Each wall is flat, endless, passes through zero and stands at right angles to its row. A trip goes straight from one point to another. Which walls does it cross, in order?
(in the rows, 128 means zero)

Walls:
(1): [115 139]
(2): [166 102]
Trips:
[170 130] to [170  80] => none
[218  85] to [89 98] => 2, 1
[163 134] to [102  71] => none
[135  52] to [119  71] => none
[ 36 170] to [133  49] => 1, 2
[139 152] to [ 63 132] => none
[85 68] to [128  88] => 2
[136 133] to [101  93] => 2

Walls:
(1): [101  61 145 109 138 133 127 109]
(2): [192 166 144 136  93  67 154 133]
(3): [112 124 125 125 173 137 167 155]
Trips:
[ 92 137 157 132 130  87 126  51] to [124 141 136 174 109 162 101 124] => 2, 1
[138  84  36 119  97  60 158  68] to [146 122  46 174  95 245 167 100] => 2, 1, 3
[101 147 181 205  59  73  64 111] to [173 131 120 112 142 170 161 210] => 3
[ 79 108 144 136 159 199 107 161] to [ 88 103 169 156  95  86  61  69] => 3
[182 111 144 125 114 119  88  98] to [158 126 178 183  93 132 190 129] => 1, 3
[101 163 136 107 106 171 121 135] to [166  74 104 127 118 106 162 123] => 1, 2, 3
[ 60 102 134 121 128  83 186 102] to [105 132  94  88 112 126  88 108] => 3
[ 98  95  95 126 145 153 103  92] to [128 147  89 150 160  87 145 147] => 3, 1, 2
[115 169  88 148  71 135 124 141] to [ 95 133 161  88 112 169 219 145] => 3, 2, 1

Walls:
(1): [119  73 167 133 120 158 150  98 157 128 118 123 131 137 187 107 122  97]
(2): [133 145 135  92  72 104 131 203  91 137 115  89  70 146 120 129 119 109]
(3): [110 106 122 102 117  96 185 137  77 138  83 152 100  80 144 186 176 138]
(4): [115  33  88 172 146 118 136 131 134 146 194 136 130 104 146  99 145  93]
Trips:
[121  90 116 184  96 148 134 105 184 144 156 218 110 164 137 153 206 129] to [ 58 136 130  22 107  91 115 147 175 119 163  98 167 166 236  82 117  83] => 3, 2
[145 111 130  28  67 148  76 111 172 171  37 118 188 105 134 197 168 130] to [ 85  75 134 166 175 123 127 136 148 192 129 106  59 164 108 161 248  78] => 4
[140 171 109 185 113 117 118 164 127 108  94  95 154 112 144  85 131 120] to [126 100 127 127  65 247 164  53 230  98 157 133  48 142 145 138 199 117] => 1, 2, 4
[132  86  26 139 102 132  88 129 150 102 151 116  98 182 145 130 109  65] to [122 158 118 107 124 128 180 219 190 113 200 140 138 122 107  60 143 146] => 1
[118  59 135 179 144 119 111 163 156 131  85 169  61 142 163  78 201 143] to [164 119  62 149 138 148 238 124  31  97 152  84 127 127 147 228 124 142] => 2, 1
[189 115  99 146 110  58 195  80 150  73 155 134 185  82  96  82 131 197] to [136 110 187 176  97 139 120  91 107 125  97 164 143 134 137 145 100  81] => 1, 3, 4
[129 142 140  92  61 201 158 117 156  52 148 131 130 170 157 158 130 131] to [144 107 117 147 106 244  50  74   7  86 100 121 136  79  78  70 112 115] => 2, 1
[ 94 151 140  89 167  88 103 148 165 143 173 146 133 166 163  88 136 154] to [177 132  97  60 142  93 113 100 133 102 197 136  85  71 191 124  62 160] => none

Walls:
(1): [ 73 149 145 138 129 116  94 117 105 106 212 138 127 113 162 141  89 173
 122 147 138 238 111 108 139 103 116 111 107 119  65 110 107 187 151 117
 157 115  69 111 141  61 122 101 167 102  75 175]
(2): [138 117 190  91  89 137 182 105 131 120 131 141 122  96  97  50 116  99
 119  96  84 146  96 104 136 127 101 143 116 182 147  92 168 128 158 167
 126  99  88 147 133  97 113 147 172 100 114  86]
(3): [123 128  55 115 121 104 133 135 106 179 191  89 146 196 180 119 138 121
 117 121 174 134 165 123 136 152  85 230 129 136 122 146  98 105 108 197
 143 109  97  64 123 143 161 156 128  65 143 124]
(4): [141 117 107  99 114 132 139 148 107 137 176 163 132  85 140 110 100 116
 104 178 179 118  90 146  97 145 184 120 103 156 106 118 108 154 158 129
 129  97 138  84 106 117  88 145  73 127 131  68]
(5): [154 156 129 149 152 153 123 128 107 142 106 109 144  85 155 162 131 132
 130  93 116 123 112  76 130 123  86 138  99 140 115 168  74 111 144 149
 123 132 107 123  66 163  74  83 134 124 134 126]
(6): [149 168 154 109 159 182 130 112 170  96 116 146  79 172 175  79 139  75
  92 139  97 157 153 138 152  99 141 144 106 137 173 150 199 147 134 125
  91 184 113  92  74 175  64  93 158 182 123  93]
(7): [107 136 159 125 104 106 150  54 145 109 109 159 101 125  96 108 127 151
 148 122 101 142  80 100 112  97 149  62 118 136 127 169 119 108  89  83
  74 122  77 112  82 138 129 149 132 100  99 158]
(8): [118 111  86 103 125 100 117 100  80 155 112  82 137 100 150 173 139 151
  76 120 120 150 164 136 125 105 151 126 123 152 147 118  89 114 156 167
 147 166 169 146 101 170 174 112 145 139 135 142]
(9): [ 99 123 175 172 129 159 126 108 184 116 121 106 123 133 136 139 135 132
 164  81 202 119 118 102 111 133  87 171 115 140 102 130 158 116 149 135
 120 133 164 168 119  93 128  49 180 112 175 189]
Trips:
[ 88 150 101 120 118 104 157 120  95 120 154 141 110 164 122 124 142 177
  80  88 119 161 105  74 114 108 131 142 131 143 124 162 142 149 139  87
 152  36  62  77 156 103 134 135  78  90 149  62] to [157 126  95 164 164 148 109 161 137 110  99 133 135 107 121  93 109  84
 125 144 108 119 113 158 126 146 108  92 123 101 136 111 149 139 145 101
 132 138 151 111 130 124  94 144 171 130 119  97] => 6, 3, 7, 1
[156 116 145 142 126 129 135  93 160 136 165 158 135 122 170 116 147 128
  78 118 152 125 152 134 115 157 120 153 118  96 147  78 146  63 100 179
  67 104 119 184 102 127 132 114 145 149 161 161] to [184 116 136 134  94 128  69 144  77 131  97 136 157 153 166  99 108 148
 153 117 137 147 169 134 145  81 113 153 143 132  86  93 145 178  92 110
 124 147 126 127 168 104  83 108 118 189 205 114] => 5, 8, 2, 1, 3
[163 127 140  90 158 147 164 165 189  97 133  84  90 144 171 121 183 161
  71 161  97 125 103 104 145  96  69 114 160 121 122 148 138 200 144 103
 108  90 147 104 121 140 147 116 139 123  78 130] to [107 135 144 128 101 114 115 161 107 108  63 158 120 141 168 167 149 133
 119 108  77 188 145 125 114 152 153 119 161 154 143  99 106 108 128  89
 111 145 183 119  99 173 102  87 164 115 111 133] => 8, 2, 1
[143 119 163 128 139 114 119 119 126 155 161 155 162 166  88  88 152 123
 154 167  95 108 161  96  68 162 148 149 130 124 121 122 126 120 119 147
  42 107  58  96 175 109 164 165  80 131  77 147] to [136 108 218 127 146 116 105 194 195  93 151  90  93 127 120 157 152 109
 184 117  93 121 115 151  85 111  71  99 118  98 147  81 162  76 149 127
 162 154 146 119 164 126 115  83 166 163  88 135] => 4, 3, 1, 9, 6, 7

Walls:
(1): [155 157 125 127 153 131 193 103 166 148 107 124 121 131  97 121 141  82
 154 109  87 149 141 130 106  98 115 161 122 122 172 153 180 141  97  28
  88 139 147 109 154 157  90 111 128  83 186 148]
(2): [176 142  71 206 122 152 122 114 107 170 166  88 131 116 156  57 118 111
 136 161 122 118  82 110  87  98 179 150 137 106 123 129  90 122 181 183
 133 117 115  86 162 115 119 116 183 115 180 105]
(3): [129 120 104 106 123 118  97 111 122 102 125 166 131 143 157 137 137  84
 133 117 144  84 167 134  74 171 150 131 141 125  83 132 171  97 128  87
 112 127 160 123 157 116 120  50 142  53 135 108]
(4): [144 119 152 113  88 141  84 189 169 116 130 114 145 116 144 150  80 167
 150 119  98 210 156  82  79 166 134 140 124 172 137 124 139  87  82 122
 161 198 119 113 135 160 116 186 117 152 148 177]
(5): [163 161 116  77  85 106 118 149  50 165 139 134  78 146 129  80  85 158
  72  62 142 118 123  43 136 140 172 202 138 104  90 148 135 139 108 153
 106 130 160 125  42 114 164  42 131 138 116 134]
(6): [124 117 124 106 102  72 152 123 141 104  97  90 162  78 122 112  92  99
 140 133  96 129  79 139 158 143 124 108 149 114  86 132 147 142 173 146
 108 171 145 198 144 106 108  93 139 121 165 192]
(7): [100 136 155 119 121  69 122 167 148 124 130  85 149 157 140 115  81 140
 141  98  62 161 148 149 133 168 152 139 107  46 158 128 117 113 161 117
  87 124 157 112 140 145 100 115 118 161  74 143]
(8): [117 163  95 101   7 149 102  97 152  79  98 177 117 101  87  94 136 177
 132 131 115 109 145 113 106 164 131 128 144 167 103 131 156 149 112  28
  65 133 112  70 100 109 135 141 167 191 129 207]
(9): [129 121  91 148 129 143  84 147 133 169 117 128 115 100 121  98 116 170
 136 159  98 145 147 178 139 156  97 140 187 227 116 120  93 105  47 176
 109 110  64 147 155 136  88 104 119 139 131 133]
(10): [112 122  83 156  94 146 108 181 148 166 118 145 161  94  87 124 129 138
  94 108  59  73  92 119 170 113  92 126 128 122 162 124 154 178 128 168
 153 182 105  95  86  93 135 102 132 164 166 127]
Trips:
[180  99  56 169 153 167 158 118  74 123 121 134 130  95 155  61  80 134
 155  97 114  95 124  87 162 154 123 155  95 119 112 151 143 139 117 189
 159 114 150 108 104 127 124 146 120 195  92 125] to [149 201  98 154 146 133 107  95 144 148 190 174 102 125 166  59 169  49
 174 142  71 113 160 179  66 170 100 144  98 151 190 139 160  74  89 142
 162 152 131 128 101 160 136  80  85 106 166  61] => 3, 1, 5
[119 148 143 110 129 149 153 104 109 153  81 163 107 130 154 167 120  94
 130 134  60 121 143 176 155 217  93 129  77 152 137 168 136 180 102 138
 130 143  85 132 109 131 109 135 133 146 144 133] to [104  95  87 127 165 143 114 124 157 115 155 149 147  78 145 136 112 131
  97 117 139 169  74 122 132 132 153 121 125  97 144 125 131 113 156 154
 145  87 114 152 108 104 154 170 176 146 210 133] => 7, 1, 8, 2, 9
